Each row is a point. The points of each table are mixes of a few directions, plus a little noise. How many directions does each table use, and how many do they share? Where both have some left over, give the other angles between the two spaces (their principal angles), to ten degrees, smallest first.
(in the rows, 128 means zero)

First (4 x 3)
[[129 130 131]
 [131 148 149]
 [134 173 174]
 [119  62  59]]
Second (5 x 3)
[[123  96  94]
 [133 168 167]
 [119  63  62]
 [133 162 161]
 [131 154 154]]
Directions: first 1, second 1, shared 1

First (5 x 4)
[[138 136 142 123]
 [193 181 213  95]
 [117 120 114 133]
 [ 98 103  88 144]
 [ 94 101  83 146]]
Second (7 x 4)
[[145  36 116 116]
 [113 153 140 133]
 [187 121  75 121]
 [ 81 111 166 145]
 [158 171 108 105]
 [ 86 183 173 112]
 [126 121 117 165]]
Directions: first 1, second 3, shared 0; angles 50

First (7 x 6)
[[156 158 104 135  94 109]
 [107   7 155 143 177 135]
 [151 108 121 146 106 149]
 [150 146 113 140 110 159]
 [128 158 147 113  92 134]
 [ 83 156 171  81 130  69]
 [122 163  86 139 186 142]]
Second (8 x 6)
[[ 96 102  58  69  80  74]
 [120 135 140 155 130 129]
 [101 107  74  84  90  86]
 [201 129 161  83 182 192]
 [150 130 141 120 146 148]
 [134 133 141 138 137 138]
 [109 140 146 178 126 122]
 [113 147 162 196 135 134]]
Directions: first 4, second 2, shared 0; angles 50, 90

First (7 x 8)
[[130 167 202 151  97 148 167 113]
 [129 158  62 119 160  87 118 116]
 [168 135 131 118 147 148  70  79]
 [106  73 168 151 114 215 184 155]
 [145  93  72 106 162 125  70 127]
 [137 154 124 124 135  88 124 169]
 [ 82 117 137 129  81  85 161 137]]
Second (10 x 8)
[[109 155  17 114 189 165  92 118]
 [109 130 126 146 124 185 162  58]
 [151 121 166 121 112  60 123 188]
 [105 109 125 112 110 168  75  97]
 [137 130 175 152 113 138 184 104]
 [116 125 172 134  77  82 154  91]
 [120 140 123 119 117 113 105 111]
 [136 171  75 130 168  97 145 141]
 [167 137 123 123 176 163  96 198]
 [130  61 178 128  94 109 144 173]]
Directions: first 5, second 5, shared 4; angles 40

First (7 x 9)
[[171 156  98 108  96  72 177 138 116]
 [127 170 123 133 120 166  93 129 149]
 [176 143 126 119 136 157  69 152 143]
 [ 85 150 115 137  90  54 212 113  97]
 [ 71  35 147 131 164 122 195  89 121]
 [126 101 156 139 149 141  75 146 116]
 [141 143 130 125 141 187  73 131 157]]
Second (7 x 9)
[[173 190 113 127 129  85 102 193 106]
 [107  66 154 131 106 148 125  79 131]
 [143 142 122 127 232 164  84 199 140]
 [ 96 154 109 126  62 130 187  65 146]
 [198  96 117  98 103  88 152 125 121]
 [122 112 140 130 123 161 102 109 140]
 [ 58 137 140 156 141 121 144 126 113]]
Directions: first 4, second 5, shared 4

First (8 x 11)
[[103 121 147 106 118 174 169 136 133 148 111]
 [155 132 139 151 158  82 100 151 122 105 142]
 [152 133 128 148 147  88  99 139 123 108 142]
 [171 127 205 165 213  71 122 225 122  88 140]
 [ 65 116 122  74  73 235 202  92 141 181  93]
 [101 122 129 104 105 176 162 116 134 151 112]
 [139 136  75 138 103  98  83  80 123 122 143]
 [139 135  80 138 105 100  87  85 123 123 140]]
Second (10 x 11)
[[106 107 205 106 155  99 100 114 178 142 123]
 [141 175 109  95  95 118 116  99 160 169 155]
 [131 134 188 167 113 114 123 143 208 151 132]
 [158 116  99 178  49 136 182 105  35  93 131]
 [110  73 127 188  94 119 167 156  17 119 140]
 [152 186  68 109 136 156 117 136 181 137 128]
 [ 88 122  95 116 171 128 109 184 109 171 149]
 [133 150 104  72 169 142 105 108 155 115 112]
 [120 106 183  92 162 115 108  94 152 105 105]
 [140 110 102 157 134 153 152 142  85  80 104]]
Directions: first 2, second 5, shared 0; angles 40, 90

First (9 x 14)
[[ 93 133 238  54  76 129  82 116 127  61 117 156 103  89]
 [174 124  65 249 143 124 151 180 146 191 150  69 109 164]
 [125 128 112 114 140 129 135 116 122 130 125 138 142 130]
 [110 130 163  83 116 130 114 112 123 101 120 148 129 112]
 [149 126 101 184 133 126 137 153 137 156 138 100 118 143]
 [112 129 144  83 127 130 124 106 120 108 120 151 139 117]
 [ 95 131 153  35 131 132 121  80 111  89 110 176 155 106]
 [135 128 134 152 119 127 124 144 134 134 133 114 114 131]
 [160 124  41 196 167 126 163 143 131 184 139 101 143 160]]
Second (8 x 14)
[[151 152 129 184 137 108 145 155 132 130 140  85 159 133]
 [144 135 184 162  87 122 114 174 143 105 134 109  99 136]
 [100 133 143  43 150 132  84  69 142  89 117 163 109  83]
 [ 85 138 178  59 136 128  55  68 149  91 126 133  86  47]
 [128 134 124  96 134 125 154 120 112 112 118 153 169 144]
 [128 128 138 179 112 123 138 150 118 154 138  92 138 125]
 [157 111  61 144 150 139 140 139 144 150 127 145 100 169]
 [130  92  67 157 118 146 194 147  85 193 124 144 164 186]]
Directions: first 2, second 5, shared 2

First (9 x 18)
[[159 151 126 179 164 165  79 114 113 191  98  95 153 144 136 143 162 155]
 [132  82 164 146 175  65 163 174  97  62  46  60  86 145 183  69 103  95]
 [ 46 132 133 110  99  97 146 118 148 110 202 181 122 106 103 130 125 107]
 [110 145 106 100 107 171 156  99 109 162 176 173 193 155 104 152 152 170]
 [100 150 161  93  93 179  94  75 171 130 148 185 174 120  84 172 107 133]
 [136 140 116 186 168 125 111 141  92 177 120  89 131 143 147 118 171 142]
 [120  91 127 126 101  88 159 117 195  60  91 141  83 102 130 121  89 110]
 [202 131  85 130  96 147  96 127 184 137 114 127  86  92 117 154 117 131]
 [146 130 134  81 146 116 149 192  47 123 158 101 122 147 150  96 127 106]]
Second (8 x 18)
[[ 76 164 137 100 111 105 104 118  84 192 166 123 122 142 114 124 132 131]
 [185 122  60 124  86 121 148 129 173 137 117 114  78 111 117 125 113 133]
 [169 142  92 134 123 157 118 100 185 172 116 148  87 106 161 100 119 175]
 [148  93 159 116 166 128 144  69 135 163 109 161 118 150 107 109 103 147]
 [147  79 118 188 172 133 161 149 204  47 143 181  98  72 171  99 134 121]
 [ 76 186 142 113 112 132  85 124  88 190 143 101 145 146 131 124 136 135]
 [ 98  89 209 162 182 127 145 134  95  56  91  94 197 165  96 136 119  70]
 [126 148 105  91  74 123 120 199  60  67 137 105 179 129 127 204 166 116]]
Directions: first 6, second 6, shared 2; angles 40, 50, 70, 90

First (11 x 20)
[[127 115 112 137 109 124 132 107 147 122 138 107 141 145 143 144 130 113
  139 110]
 [129 135 135 125 135 129 126 136 121 130 123 136 124 119 121 121 127 134
  125 134]
 [129 139 141 121 144 132 125 143 114 133 120 143 118 115 118 116 127 139
  121 143]
 [131 152 155 116 158 134 121 161  98 140 110 161 108  99 104 103 124 152
  110 161]
 [131 139 140 121 141 132 126 142 115 134 121 142 120 115 118 117 127 138
  120 142]
 [135 188 194  97 203 143 110 211  58 156  90 208  79  60  70  64 121 188
   81 204]
 [118  58  49 166  39 110 149  27 214  95 175  32 188 211 200 204 136  58
  183  36]
 [119  64  58 161  47 111 146  37 204  97 172  39 180 202 192 196 137  65
  178  45]
 [131 153 158 115 159 133 120 163  98 139 110 163 107  98 104 101 124 152
  106 160]
 [128 125 122 130 122 127 129 123 133 126 132 123 132 133 131 133 129 125
  132 123]
 [129 145 147 118 150 132 123 152 108 136 117 152 113 109 111 110 126 145
  114 151]]
Second (9 x 20)
[[108 128  75  42 202  90 176 133  25 166  83 186 155  77  94  88 167 144
   95 132]
 [ 96 114 130 120  91  87 164 118 186 144 145  72 155 116 101 154 159  91
   86 143]
 [148 117 148 220  71 113 156 150 190 130 153 104 166 164 116 192 153 115
  169 187]
 [129 114 145 133  86 151 114 102 151 120 149  50 123 185 129 157 102 144
  190  91]
 [122 184 143  51 139 147 114 190 109 106 133 171  77  85 135  68  70 131
   90 107]
 [142 120 124 116 178 146 121 118  46 149  96 147 127 144 110 118 131 184
  177 127]
 [120 122 115 155  72 122 119 111 219  92 165 107 128 128 177 144 116  63
   91 102]
 [153 116 104 166 145 141 115 112 104 118 118 166 136 146 159 134 133 133
  158 123]
 [134 136 165 147 167 156  73 115 122 129 110 150  87 108 131 100 121 146
   95 139]]
Directions: first 1, second 6, shared 1

First (11 x 24)
[[119 125 126 123 126 134 123 124 128 118 127 130 127 134 129 135 134 128
  121 126 133 134 125 127]
 [ 46  99 101  83 113 180  78  86 124  43 115 140 114 175 138 189 181 127
   66 109 170 182  99 114]
 [142 133 133 136 130 119 136 135 128 143 130 126 130 120 127 117 119 128
  138 131 121 119 133 130]
 [146 134 135 138 132 116 139 138 129 147 131 125 131 117 126 115 116 128
  142 132 118 116 135 131]
 [163 141 140 147 135 106 150 146 130 165 134 123 134 108 124 102 105 128
  154 137 110 105 141 134]
 [245 169 167 192 149  54 200 188 133 249 147 110 148  61 113  41  52 129
  216 155  68  51 171 148]
 [ 91 115 116 107 121 152 105 109 126  90 122 133 122 149 133 156 152 128
   99 119 147 153 115 122]
 [153 137 136 141 133 113 143 140 129 153 132 124 132 114 125 110 112 128
  147 134 116 112 137 132]
 [ 67 106 107  94 117 167  91  97 125  65 118 137 117 163 136 174 168 127
   82 114 159 168 105 118]
 [ 94 116 116 109 122 150 107 111 126  93 122 133 122 147 132 153 150 127
  103 120 145 150 115 122]
 [142 133 133 136 131 119 137 136 129 143 131 126 131 119 126 117 118 129
  139 131 121 118 133 130]]
Second (8 x 24)
[[ 95 135  93 129  87 164 136 136 123 109 139 115 137 130 102 123 141 148
  152  88 163 124 148 141]
 [180  85 116 110 161 106 136  98 131  92  95 140 117 166 146 155  94 117
   92  92 127 130  95 178]
 [ 69 167 128 158 147 113 168  75 129 162 105 125  78 113  75 172 108 193
  157 178  86 131 128  88]
 [169 121 139 107 156 122  91 123 120 140 130 136 123 143 152 142 107 121
   95 151  91 129 107  94]
 [121 163 131 169  93 131 166 171 149 173 168 110 167  79 111  60 147 129
  198 139 137 116 182 121]
 [163  92 139 130 149 112 133 125 165 106 137 137 163 134 169 104 151  83
  112 129 132 163 124 146]
 [125 128 155 140 137 103 138 139 124 135 118 130 124 113 132 120 131 110
  128 140 131 121 125 147]
 [100 134 124  84  95 171  53 161  78 107 132 128 114 146 134 149 141 123
   89 109 155 111 113 108]]
Directions: first 1, second 6, shared 1

First (10 x 32)
[[ 55 150 113 160 148  79 152 153 124 107 126  93 129 143 164  96  86 144
   65 112 156  90 140  77 137 102 149 169 161 132 126 150]
 [129 191 105 139 151 101 127 146 102  66 121  96 126 191 157 137 123 132
  152 113 195  80 166  27 176  98 134 123 170 102 155 119]
 [190  59  91 100 113 196 156 119 163 174 119 164 107  60 124 161 166  92
  210 166  88 102  94 212  91 157  47 142  84 126 125  79]
 [120 131 105 101  73 104 135 127  96 112 134 112 127 107 101 117 139 146
  157 136 161 138 111 167 152 107 126  90 116 176 139 144]
 [114 132 197 132 138 143  79  91 113 129 145 161 149 151 129 129 114 139
   65  64  87 164 156 142 106 159 176 174 123 144 102 149]
 [129 102 181 152 138 138 165 143 162 201 150 141 112  92 105 103 127 136
   73 173  90 219 104 171 103 161 146  83 121 131 119 145]
 [178 107 163 121 127 178 159 119 139 172 152 167 105 101 129 145 153 122
  142 140 107 160 132 176 107 175 107 125 113 138 128 108]
 [190  69  38 110 149 159 101 143 194 147  70 123 137  98  90 166 162  72
  240 210  82  87  66 136 109 100  53  85  92  47 137  74]
 [ 74 179 153 131 118  85 105 113  75  75 142 110 143 175 148 111 100 160
   79  63 168 114 167  91 156 112 180 163 153 164 127 164]
 [101 161 137 137 135  96 102 126 111  94 126 110 142 165 129 119 110 141
  101 103 147 126 147  82 147 109 163 129 147 124 129 145]]
Second (8 x 32)
[[174 193 119  81 104  67 171 115 115 102 163 134 133 153 155 143 148 118
  156  80 229  95 156 190 181  50 157  54 125 202 179 193]
 [123 153 103 119  91  36 138 128 118 146 183 109 153 164 149 105  83 187
   82  99 190 101  70 172 171  30 186  53 137 218 167 179]
 [ 98  85 134 160 144 170 100 136 137 144 105 124 125 111 110 119 115 134
  111 161  60 150 111  86  92 182 108 178 130  78  94  84]
 [170 169 134  93 127 128 158 117 122  97 127 144 118 130 138 153 170  86
  177 103 180 116 183 157 149 115 120 107 121 141 150 154]
 [ 94  95 121 157 126 122 103 138 133 156 134 114 138 130 121 106  89 167
   84 147  89 137  78 108 113 131 139 140 134 123 113 110]
 [ 71  61 128 181 141 161  81 144 140 166 110 113 132 114 106 100  84 166
   74 174  33 155  70  72  83 180 119 184 134  78  84  72]
 [152 143 140 112 141 159 142 122 128 105 109 143 114 116 127 150 166  86
  170 124 136 130 178 129 125 153 104 141 121 105 127 125]
 [143 125 144 124 150 182 131 125 132 109  95 144 110 106 118 149 166  81
  169 138 107 141 178 110 109 182  91 167 121  79 111 106]]
Directions: first 6, second 2, shared 0; angles 40, 40

First (10 x 32)
[[129 126 125 127 130 131 127 127 124 126 124 128 128 129 128 127 125 129
  130 131 130 129 129 130 126 129 136 126 127 126 132 133]
 [125 129 131 127 122 124 126 127 135 128 134 127 127 127 125 128 134 123
  125 124 127 126 125 121 130 129 118 134 133 136 124 124]
 [123 107 100 121 129 147 119 112 108 112 105 126 119 133 125 119 124 124
  148 137 141 144 131 130 111 145 180 128 132 132 160 175]
 [133 124 116 127 141 141 131 128 109 125 110 129 130 131 134 126 115 137
  137 139 133 133 136 143 119 129 159 116 120 111 142 145]
 [126 133 138 129 120 119 127 130 141 132 141 128 128 126 126 130 136 124
  120 121 124 123 123 120 135 126 106 135 132 135 117 113]
 [139 137 131 133 148 132 139 140 114 135 119 131 137 128 139 131 112 144
  127 137 126 123 137 148 128 117 133 112 113 101 126 121]
 [104  82  77 109 102 154  98  85 114  93 105 121 100 136 108 109 146  98
  162 129 151 158 121 105  99 170 205 150 156 174 181 213]
 [131 133 133 130 132 126 132 133 128 132 130 129 131 127 131 130 126 132
  125 128 126 126 129 131 131 124 121 125 124 122 123 120]
 [126 130 133 128 122 123 126 128 137 129 136 127 127 127 125 130 134 124
  124 124 126 126 124 121 131 128 116 133 132 136 122 121]
 [145 181 196 147 133  84 154 172 169 168 178 134 153 115 141 150 130 147
   81 112  98  90 125 129 170  85   7 122 112 105  53  16]]
Second (8 x 32)
[[133 104 116 135 117 120 141 117 108 147 115 103 129 137  93 119 115 140
  126 142 121 119  94 133 128 117 120 126 141 152 125 140]
 [122 160 145 119 143 139 109 144 156 102 147 163 127 115 176 140 146 110
  130 110 137 142 175 122 127 145 140 131 110  96 133 112]
 [124 149 138 122 137 135 115 137 146 111 140 150 127 119 159 136 140 117
  130 116 134 137 158 124 128 138 135 129 116 108 131 118]
 [138  82 106 140 107 113 154 106  89 164 103  79 129 146  61 112 103 152
  124 154 114 109  62 137 130 105 113 124 152 173 122 150]
 [138  83 105 140 107 112 154 107  89 164 103  79 128 146  61 112 103 151
  124 154 114 110  63 138 129 105 112 124 152 173 121 150]
 [121 160 144 120 142 139 110 142 155 104 145 161 127 115 174 138 145 112
  131 110 137 141 173 121 127 144 138 131 112  98 132 112]
 [122 155 140 122 140 137 112 140 150 108 143 156 127 118 166 138 142 114
  129 114 136 138 164 123 127 141 136 131 114 102 131 115]
 [127 132 130 127 130 129 126 130 131 124 131 133 128 127 134 129 131 125
  128 126 129 129 134 127 128 129 129 129 126 124 127 126]]
Directions: first 2, second 1, shared 0; angles 80

First (11 x 32)
[[137 120 142 133 144 122  99 124  99 146 125 136 120 133 150 123 110 103
  140 116 122 126 125  97 102 124 106 107 143 122 126 149]
 [114 153 157  94 130 117 142 134 166 117 143 138 160 128 113 122 140 128
  105 140 144 157 137 129 147 120 144 153 122 112 165 142]
 [146 139 181 131 162 118  81 123  78 158 119 153 139 128 170 121 105  84
  145 105 119 132 110  78  91 111  98  95 158 110 133 185]
 [135 113  79 162 107 150 148 126 119 118 112 109 104 121 119 143 138 160
  140 128 116  96 119 169 142 142 138 126 117 153  87  87]
 [146 184 167 144 134 150 144 131 111 121 100 147 175 100 139 146 154 147
  134 118 119 117  82 169 158 113 152 128 134 126 112 154]
 [108 122 109 106 112 122 153 133 174 111 146 117 127 134  98 124 138 144
  108 147 142 143 151 142 147 135 144 155 110 129 147 102]
 [171 155 148 190 145 160 106 120  42 147  77 144 137 101 175 151 129 129
  170  94  95  80  64 148 118 117 120  83 154 139  66 158]
 [115 168 154  99 122 128 161 137 173 107 136 137 171 118 105 129 155 147
  103 143 143 152 127 157 166 120 160 161 115 117 157 134]
 [121  64   7 170  79 152 166 125 142 107 124  77  56 135  92 142 134 182
  137 142 118  83 149 182 142 165 138 136  96 175  71  28]
 [104 118 130  88 125 106 133 132 174 121 158 125 129 144 107 113 125 119
  104 145 148 160 163 107 129 130 129 151 118 116 170 123]
 [111  73 133  91 149  84  74 123 130 156 166 127  88 167 140  95  79  65
  123 129 141 161 182  31  66 130  78 113 141 107 173 146]]
Second (11 x 32)
[[110 154 109 183 156 151 157 126 174 131 142  89 111 102 134 100 157 165
   73  94 151  74 138 163 162 109 134 136 135 167  59 147]
 [137 141 146 149 145 135 171 134 158 112  62 141 121  93  82 154 139 130
  117 156 169 120 124 144 143 143 130 133 156 134 114 159]
 [103 190 162 206 177 145 106 175 151 150 161 139 173 106 200 159  64  99
  183  69 101 172 151  87 131  48 127 115 120 119  95 140]
 [154  75 114  52  79  98 123  98  90 113 106 143 102 158  75 119 162 128
  117 183 135 127 109 139 111 187 125 133 131 114 182 112]
 [123 122 119 113 115 121  97 127 107 137 168 124 134 152 157 115 119 125
  140 114 103 137 131 117 118 117 126 124 110 120 141 109]
 [116 166 112 158 111  89 139 117 180 128 123 167  70 120  69 131 191 136
   66 151 195 132 123 169 177 102 114 145 180 135  91 174]
 [127 144 158 158 161 152 136 154 134 132 107 132 165 107 156 156  81 109
  173 113 114 148 137 101 119 111 133 119 122 120 127 134]
 [118 111 105 100 104 120  73 120  86 146 213 111 136 173 184  94 115 128
  141  95  76 135 134 111 108 112 127 122  91 121 145  86]
 [142  95 133 108 141 159 158 125 112 115  91  95 151 115 126 123 113 141
  138 133 114  93 125 127 108 173 142 123 108 140 139 111]
 [129 129 114 119 106 104 121 113 135 127 138 144 100 138 103 121 159 132
  100 143 149 132 122 145 141 127 121 135 143 125 129 136]
 [153  75 137  64 111 132 126 120  78 116 100 124 148 145 120 134 106 116
  164 157 100 133 117 109  90 180 133 121 105 112 186  98]]
Directions: first 3, second 4, shared 0; angles 50, 60, 70
